Each row of a before or after table is a point. The points were changed in one or more steps. Then noise was added and the rows were shuffled. The steps act on columns, c1 being the first. Name the steps. A step turns or swaps two columns, mirrors them in a line or flattens them onto one, adds a multiple of one to another, or multiplies or shifts one. Angles are multiples of 10 degrees, from the lower column toward the higher: turns from -170 to 170, lines from 10 to 170 but not 90. Use the fewest steps. Two steps may share a column if one is a turn and the other turns, adds or multiplies; they go together, in the order done. Otherwise the lowest column goes first.
(in the rows, 128 means zero)

Before (9 x 3):
[[ 36 159  69]
 [132 143  80]
 [137 200 107]
 [116 100 160]
 [141 107 142]
 [112 102 115]
 [152 149 102]
 [140 148 153]
 [108 146  66]]
After (9 x 3):
[[199 119 112]
 [149 104 109]
 [143 124  93]
 [159 223  89]
 [101 140 151]
 [147 115 144]
 [109 115 138]
 [146 149  83]
 [102 145 118]]
Steps: turn c1 and c2 by -90 degrees; multiply c3 by 0.7

Before (13 x 8):
[[112 119 249 134 168 211  99 133]
 [ 56 129 111 104  99  91  87 122]
 [150 119 113 155  56 151 100  95]
 [ 97 129 124 155 165 101 103 122]
 [149  80 116 139 163  91 147 163]
 [119  77 164 138 164  86  87 147]
 [120 126 123 165 167 130 127 149]
 [147 111 122 137 145  91 161 123]
 [ 54 102 141 150 165 159  94 106]
 [ 89 132 115 149  93 103 143 163]
 [ 54 121 121  58 166 144  90 140]
 [118 125 135  79 146  86 118 127]
 [124  87 106 164 130  73 159 107]]
After (13 x 8):
[[148  80 117 154 105 117 159 102]
 [ 56 129 110 109 159  91 129 169]
 [125  86 107 117  94  94 100 100]
 [146 111 120 142 116  99 119  97]
 [110 119 249 163 108 216 138 156]
 [149 119 111  50 127 154 102 161]
 [ 55 101 140 154  94 173 115 166]
 [117  78 164 158 104 111 155 165]
 [118 124 134 159 168  89 129 137]
 [ 96 127 123 154  90 100 127 152]
 [ 91 131 116  90 119 102 159 104]
 [ 53 120 122 188 181 147 146 164]
 [119 125 123 152  81 132 149 129]]
Steps: add -0.5 times c2 to c6; turn c4 and c5 by -110 degrees; turn c7 and c8 by -100 degrees

Before (8 x 12):
[[ 94 134 143 147  84  99 142 166 174 132 166 125]
 [159 195 143 137 103 136 170 167 119 107  90 169]
 [100 116 155  63 170 190 153  92 134  71 160 136]
 [136 140 126 169  72 151 133  85 143 143 100 173]
 [169 144 160 142 131 143  80  80  80 176 155 143]
 [ 59 194 164  92 126 135 155 167  81 156 151 183]
 [ 64 116 104 134 130 112  66 182 107 173 114 118]
 [130 115 144 158  78 124 122 173  71 129 120 123]]
After (8 x 12):
[[123 115 144 159  90 124 122 173  70 106 119 131]
 [182 193 164  92 138 137 157 164  81 133 151  58]
 [126 133 143 146  99  99 144 165 176 110 166  95]
 [145 143 159 141 152 141  80  82  82 142 154 170]
 [173 140 125 169  92 150 133  85 142 106  99 137]
 [137 115 155  63 135 191 153  92 134 133 159 100]
 [119 118 104 134 151 113  65 182 106 141 115  63]
 [169 195 142 136 100 136 169 168 118 111  90 159]]
Steps: swap c1 and c12; flatten c5 and c10 onto the line at 30 degrees

Before (12 x 18):
[[189 104 192 114 102 110 163 158  58  93  74 144 145 102 147 145  47 138]
 [139  94 151 104 156 109 134 150 135  91 100 121 126  71 114  65  98  89]
 [195 171 191 123 142 113 119 114 112 112 112 143 122  91  92 107 101  92]
 [ 78 111 145 156 176  59 122 113 125 180 132 125 130 112  89 118 161  97]
 [146 125 147 119  79 129 136 136  91 132  94 132  99 113  51  79 157 113]
 [ 58 178 170 122 140 145 156 167  64 115 106 129  47 150 117 107 133 127]
 [151 170 129 145 134 189  99 115 128 130 135 122 126 127 107 140 135 104]
 [135  93 133  79 100 171 119 202 159 133  99 123  99  99 127 151 104  85]
 [148 125 230 180 202 161 122 129  75 178 175 126 107 141 158 145  96 117]
 [144 186 158 181 152 137 146 154 122 156 104 153 111  80 137 120 148 145]
 [189 146 188 167  78  82 162 134  92 156 135 150 112 150 147  99 162 170]
 [132  75 165 150 137 125  94 115 125 140 174 166 129  98 124 164 134 127]]
After (12 x 18):
[[117 125 230 129 203 162 121 130  74 178 174  89 107 146 157 145  81  80]
 [121 170 129 113 135 189  99 115 129 130 134 118 126 156 107 141 121 100]
 [101  75 165 132 138 125  94 116 126 141 174  86 129 133 123 164 144 122]
 [ 48 111 144  90 176  58 122 114 124 180 132 109 132 118  89 118 133  72]
 [114 185 158 102 152 137 147 153 122 156 105  72 111  63 138 120 131 133]
 [ 29 178 169 127 140 144 156 167  63 115 105 131  48 121 117 107 135 121]
 [105  93 132 164 100 171 118 202 158 132 100 170  99 108 127 151 133  99]
 [109  94 151 158 157 109 133 151 135  91 100 151 126  64 114  64 117  75]
 [160 103 191 205 103 109 163 157  58  93  73 129 143  67 146 145  92 150]
 [115 125 148 112  79 130 137 135  91 131  94 132  99 106  51  77 153 137]
 [159 146 188  97  79  83 162 134  91 157 134  84 112 115 147 100 144 195]
 [165 171 190 157 141 114 119 114 112 113 111 123 122 100  91 107 123  85]]
Steps: shift c1 by -30; turn c4 and c12 by -130 degrees; turn c4 and c17 by 50 degrees; add -0.5 times c5 to c18; add -1 times c7 to c14
